Each row is a point. The last column is the point's height on a tilted bowl or saddle (a function of degree 2), plus a little noise. Along how many of its main directions does it bend up, bend down or stay straight?
(in the rows, 128 means zero)

Points, 18 rows:
[[160 171 120 130]
 [134 164  94 143]
 [146 110 110 117]
 [155  85 149 117]
 [112 111 166 133]
 [129 105 119 120]
 [136 136 175 142]
 [115  91 145 134]
 [155 132 103 115]
 [144  92  75 190]
 [147 113 161 117]
 [ 98 118 182 149]
 [ 70 150 150  60]
 [164 121 137  89]
 [111  82 149 148]
 [159 129 162 109]
 [104 134 131  97]
 [162  96 118 105]]
Directions: 2 up, 1 down, 0 straight

Points (22 x 5):
[[109 129  97 160 132]
 [150 112 170 139 152]
 [155 142 124 150 127]
 [114 149 113 123 134]
 [ 99  82  97 137 133]
 [125 100 163 164 140]
 [ 87 157 121 126 137]
 [101 144  94  95 128]
 [138 131 144 127 132]
 [147 128 120 106 133]
 [148 113 178  80 172]
 [139 162 111 117 147]
 [114 100 140  56 108]
 [136 104 135 164 134]
 [103 125 243 111 234]
 [123 125  90 105 128]
 [141 167 130  79 148]
 [138 128 123 119 131]
 [ 91 112 142 136 121]
 [125 123 105 108 126]
 [127 141 125 153 123]
 [108 163 156 186  92]]
Directions: 2 up, 1 down, 1 straight

Points (65 x 9):
[[162 106 159 181 125 134 126 161 130]
 [130 132 104 122 103 124 126 133 128]
 [125 127 120  78 115 119 134 154 136]
 [129 121 140 154 144 121 174 109 148]
 [140 112 162 137 109 133 147 157 122]
 [176 166  79  93 184  90 155 134 195]
 [168 112 154 155 146 123 158 160 138]
 [126 110 159  82  96 173 103  99 164]
 [147 142 144 144 126 142 172 143 141]
 [100 132 157  88 127 112 113 146 146]
 [151 138 159  91 122  92 187 129 174]
 [102 123 125 165 125 134 147  90 143]
 [183 103 180 111  84 159  71  97 202]
 [149 120  86 169 141 111 148 134 144]
 [110 125  56 147 112 137 128 131 155]
 [156 166 128 149 153 146 122 140 141]
 [150 120 153 130 129 172 120 143 134]
 [143 148 187 123 166 140 123  94 152]
 [149  96 109 176 122 126 166 163 126]
 [141 111 136  92 139 155 104 183 122]
 [156 116 140 144 105 104  83 107 151]
 [128 130 147 150 135 124 115 135 129]
 [131 124 119  87 108 117 127 113 136]
 [101 104  83 101 127 136 137 140 144]
 [111 127 168 125 113  86 163 118 158]
 [106 209 167 115 114 111  96 116 159]
 [102 124 103 153 182 157 160 109 166]
 [149 137 141 131 137 121 175  99 144]
 [104 133  91 132 127 148 143 160 126]
 [ 84  85 126 137  67 128 151 171 126]
 [106 163 161 137 108  97 152 135 147]
 [126 114 106 116 143 113 152  44 101]
 [163 122 143 144 139 113 120 155 128]
 [158 174 189 139  87 134 101 144 159]
 [149 139 156 179  86 138 131 126 150]
 [144  88 108 128 110 143 173 132 144]
 [104 134 160 149  86 191  65  87 213]
 [ 91  85 144 133 135 112 131 123 134]
 [101  55 185  90 203  75 157  94 172]
 [ 76 131 141 131 156 151 179 110 178]
 [139 153 148 160 101 148 158 141 137]
 [139 133  91 134 165 166  96 108 159]
 [121 103  70  81 143 155 156 168 159]
 [163  91 124  98 135 104 140 134 137]
 [108 147 112 116 124 145 117 101 136]
 [186  88 143 138 166 180 102 142 164]
 [ 52 100 126 133  91  40 149 157 209]
 [167 169 103  95  97 117 160 122 151]
 [147 138 117 107 129 159  86  90 147]
 [156  86 100 150 137 140 152 124 134]
 [157 124 124 100 135  98 111 144 140]
 [125 124 152 159 120 136 125 138 127]
 [ 96  98 105 137 103 105  96 123 148]
 [111 145  92 118 156 140 125 103 142]
 [148 106 161 100 107 106 132 175 125]
 [110 145 143 122 140 152 152 113 141]
 [ 89  90 130 120  94 194 134 170 124]
 [116 139 104  94 102 150 116 181 116]
 [116 139 115 144 110  86 126  81 134]
 [135 129 106 130 133 114 143 125 129]
 [ 80 115 107 156 172 124 154 137 159]
 [107 139  78 122 140 103 144 103 149]
 [129 127 138 128 166 127 103 149 139]
 [139 137 150 136 134 145 130 175 110]
 [153  85  93 146 148 153 116  41 112]]
Directions: 6 up, 1 down, 1 straight

Points:
[[152 153  84 168  91 113 137 143 161]
 [147 112 167 157 142 134  88 140 158]
 [130 112 103 118  91 134 127  84 147]
 [132 114 159 118 123  74 104 107 150]
 [152  99 114 124 158 120 112 120 142]
 [197 143 148 114 161 157 153 156 153]
 [125 162  95 152 160 148 121 145 152]
 [120 115 160 110 162 124 116 156 147]
 [117 125 168 130 115 143  55 162 176]
 [107 125 117 119 124 146 105  86 138]
 [102 155 111 156 170 104 121 180 168]
 [170 149 103 140 105 110 100 168 160]
 [140 112  64 100 161 108 115 126 151]
 [142 113 102 163  87 107  71  91 169]
 [177 127 145 135 121 120 112 196 161]
 [115 173 151 180 100  92  95  98 173]
 [ 95 110 154 128 180 104 150 132 151]
 [169 141 148  92 127 149  94 120 154]
 [110 122 143 124 149 109 163 111 137]
 [193 138 151 120 148 160 115 111 158]
 [155 106 172 102 132  99 134 158 147]
 [113  98 133 121 141 115  97 131 139]
 [149 155 178 137 110 114 164 147 149]
 [130 182 136  95 123 105 126  97 150]
 [109 105 112 106 134 148  89 117 140]
 [167  97 165 105 156 109 100 134 157]
 [104 155  91 143 112  82 108 173 162]
 [103 131 160 142 181 126  81  95 153]
 [122 162 176 123 124  97  90 124 159]
 [132 150 185 139 147  97 103 147 168]
 [161 136 116 132 180 115  93 117 162]
 [132 100 141 142 134 107 123 114 137]
 [170  57 129 110 154 183 165 176 158]
 [152 194  84 132 157 107  62  83 193]
 [ 93 117 134 131 121 115 127 112 134]
 [140 110 113 129 122 118 123 149 134]
 [163 105 172  60 112 138 167  85 156]
 [107 149 118 144 121 148  67 110 152]
 [159 106 106 139 140 128 141 102 140]
 [114 173 118 118  95 108 120 115 146]
 [106 120 108 105 168 148 129 117 135]
 [109 117 163 140  92 161 162 120 148]
 [113 138 122  86 130 130 106 122 134]
 [121 181 116 128 144 157  96 158 160]
 [131  83 158 118 106 111 129 161 148]
 [113  83  91 105 151 127 104  79 150]
 [106 147 153 123 174  89  94 163 167]
 [127 169 106 152 104 167 129 175 161]
 [156 109 115  79 128 146 131 111 140]
 [167 150 114  95 122 154  84 141 161]
 [104 165 103 101 160  43 184 132 184]
 [125 148 132 139 183 141 148 149 151]
 [110 119 130 141 151 167 117 110 139]
 [ 77 123 172 112 159 139 116 137 148]
 [123 123 176 119 107 155 108 166 155]
 [129 135 129 154 128 112 114  61 149]
 [118  75 109 124 114 156 116 195 164]
 [188 123  97  83  81 123 106 145 157]
 [169 146 126 131 111 114 105 144 147]
 [143  80 149 150  99 137  95 114 154]
 [132 138 114  68 101 120  96 153 150]
 [ 74 122 130 117 195 146 152 126 148]
 [115 121 139 163 170 136 118 114 145]]
Directions: 7 up, 0 down, 1 straight

Points (77 x 9):
[[137 104 165 126  93 118 118  99 135]
 [152 114 141 114 127 137 134 120 125]
 [144  66 118 128 172  68  79 147  71]
 [134 127 120 121 116 192 148  95 114]
 [118 122 181  96 120 155  96 156 110]
 [184  97  82 157 156 168 142  95 105]
 [136 129 139 111 116 172 119 139 131]
 [114 143 107  69 148 145 160  87 156]
 [160  76 133 136 137 108 100 143  87]
 [152 109 150 102 140  83 113 116 155]
 [128 124  99 109 121 130 126 131 147]
 [145 122 115 136 150 134  84 154 108]
 [ 54  98 120 101  95 120 142 129 137]
 [105 123  95 184 134 148 118 173 146]
 [140 153 210 184  93 103  89  53 159]
 [156 125 143 212 167 123 138 174 139]
 [ 84 140 138 114 145 145 170 137 152]
 [102 104 127 133  85 101 117 136 146]
 [103 114 130 127 104 130 129  86 112]
 [149 167 145 130 166 161  69 103 129]
 [102 102 137  74  85 133 127 104 138]
 [197 119 127 121 189 103 153 131 167]
 [116 136 169 166 147  98  99 142 144]
 [103 157 159 115 119  80 145 117 142]
 [128 128 121 123 153  94 115 152 129]
 [111 134 117 127 143 154 128 170 135]
 [102 114 140 163 122  55  74 196  79]
 [157 124 184 108 113 117  98  96 147]
 [126 149 106 200 126 159 155 142 154]
 [140  84 103 135  88 174 125 121 108]
 [144  97  94 112 156 142 130 126 131]
 [175 102 141  74 102 121 136  86 155]
 [132 136 101 124 133 131 176 102 121]
 [187 137 141 122 127 187 146 117 131]
 [113 150  87 138 113  91  91 154 157]
 [109 107 110 133 123 101 174 164 111]
 [164 129 118 140 102 173 104 134 151]
 [160 139 123  43 115 100 138 115 189]
 [110 110 136 130 135 119 115 122 120]
 [171  65  83 137 161 121 106 158  51]
 [ 89 107  96  98 129 141 149 125 154]
 [149 171 134  82 148 136 135  91 121]
 [135 109 175  89 136 152 130 147 122]
 [155  97 102 100 127  97 183 169 124]
 [203  95 175 122 173 131 161 109 159]
 [ 81 157 101 134  77 123 160 139 142]
 [114 145 148 130 159 135 116  81 110]
 [152 167 151 130 162 143 103 142 145]
 [154 129 121 116 110 121 160 139 125]
 [115 125  91  57 176 129 135 109 203]
 [154 119 124 111 142 149 134 150 122]
 [138  99 115 138  98 137 108  97 130]
 [ 84 128  96 146 138  91 143 122 156]
 [153  75  99 169 136 134 112 127  81]
 [118 116  90 181 152 146 120 140 154]
 [123 144 154 113 131 134 139 105 125]
 [ 74 142 122 168 150 157  77 154 178]
 [137 126 146 115 146 135 155 154 139]
 [141 118 102 143 129 102 155  69 101]
 [124 144  83  95  96 122 155 106 159]
 [132  72 136 103 132 157 105 133  66]
 [110 129 171 148 172 117 121 119 138]
 [103 124 106 105 161 115 111 156 132]
 [125 177 129 109 137 103 137 121 133]
 [130  89 128  91 157 117 161 130 147]
 [120 155  85 130 123 148 155 132 156]
 [154 160 128 135  99 175 104 161 163]
 [162 117  99 145 140 125 148 123 119]
 [112  92 116 110 123 134  86 126 110]
 [147 192 131 122 138 186 151  78 110]
 [109  84 117 181  90 101 127 155  94]
 [137 155 107 160  86 124 127 118 151]
 [147  75 157 152  82 127 135 130 106]
 [140 153 177 141 190 125 122 118 167]
 [129 100 147 117 140 112 118  84 106]
 [152 153  90  90 111 138 120 113 159]
 [ 90 156 101 118 114 114 118 133 162]]
Directions: 3 up, 3 down, 2 straight

Points:
[[145 128 141  61 109 101 145 134 141]
 [119 123  92 101 130 146 100 110 142]
 [130 153 177 135 137 128 131 185 150]
 [ 88 154 116 169 104 140 140 135 154]
 [161 164 104 126 139 119 143 124 140]
 [ 91 142 109 104 191 137 155 132 164]
 [139 125 117 116 127 152 133 165 133]
 [133 140 134 156 160 135 109 110 147]
 [158 138  97 183 123 105 145 150 150]
 [ 94 156 125 139 154 136 148 122 145]
 [124 108 108 129 148 106 167 170 147]
 [136 137 117 151 136 127 143 132 136]
 [142 130  99 146 140 142  59  80 169]
 [ 95 108  89 115 126 148 182  69 189]
 [132 151 132 164 121 142 107 138 139]
 [108 124 189 150 128 129  76 177 160]
 [115 109 137 155 159 137 162  87 163]
 [120 106 137  94 171 155  57 172 164]
 [132 182 160  65  72 127  96 175 160]
 [118 119 194 144 119 156  93  83 160]
 [ 78 106 151 195 100 171 132  68 190]
 [115  94 124 122 132 110 148 117 144]
 [155 153 140 140 149 167 117 102 154]
 [150 123 149 111 121 107 142 130 135]
 [163 135  86 125 124 136 102 118 135]
 [116 115 105 103 133 148 148 126 142]
 [ 97 138 111 111  87 121 114 143 138]
 [157 118 148 125  44 139  93  96 161]
 [123 138 126 144  78 149 135 125 142]
 [180 114 173  82 136 160 120 142 167]
 [127 104 118 124 103  84 127 121 139]
 [148 156 111 126 140 128 112 160 132]
 [153 150 113 119 110  96 134 195 144]
 [142 163  96 107 101 111 155 119 141]
 [156 126 178 130 201 134  92 146 176]
 [149  90 101 109 134  71 105 103 155]
 [176 114 175 113 171 103  70  96 191]
 [114 130  61 101 151 172  96 149 148]
 [168 130 139 110  51 174  76 114 166]
 [137 126 159 116 173 143 123 166 150]
 [ 73  98 135 155  99 132 145 127 160]
 [158 167 150 101 136 130 136 146 140]
 [134  99 108  49 101 143 161 136 155]
 [188 122 152 181 114 102 154 161 165]
 [135 104 152 125 131 145 134 150 139]
 [ 96 105 118 112 102 134 147  92 154]
 [161 152 159 143 151 145 162 142 150]
 [ 95 119 156 115 113 119 158 152 143]
 [118 103 124 120 131  62 106 146 152]
 [ 85 132 125 141 181 186 155 120 174]
 [126 106 153 180 140 118  92 189 165]
 [180 108 137 144 126 112 126 127 143]
 [141  81 168  90 147 127 156 112 163]
 [169 131 131 110 102  79 150 112 144]
 [120 153 111 127  84 110 129 102 144]
 [107 130 170 132 143 155 104 181 151]
 [ 96 141 146 134 124  83 113 125 142]
 [154 128  82 133 117 138  54 133 138]
 [140 115 130 133 150 144 159  94 152]
 [135 138 129 126 154  95 127 120 140]
 [115 121 158  91 136  95 163 113 145]
 [151 137 118 124 134 184 172 162 155]
 [ 91 104 130 105 101 120 134 166 148]
 [136 136 126 149 148 137 142  61 170]
 [141 105  91 116 163 128 126  95 154]
 [ 91 111 167 196 135 141 136 126 159]
 [159 141 110 174 194 152 109 172 162]
 [126 120 128 101 113 119 115 136 129]]
Directions: 7 up, 0 down, 1 straight
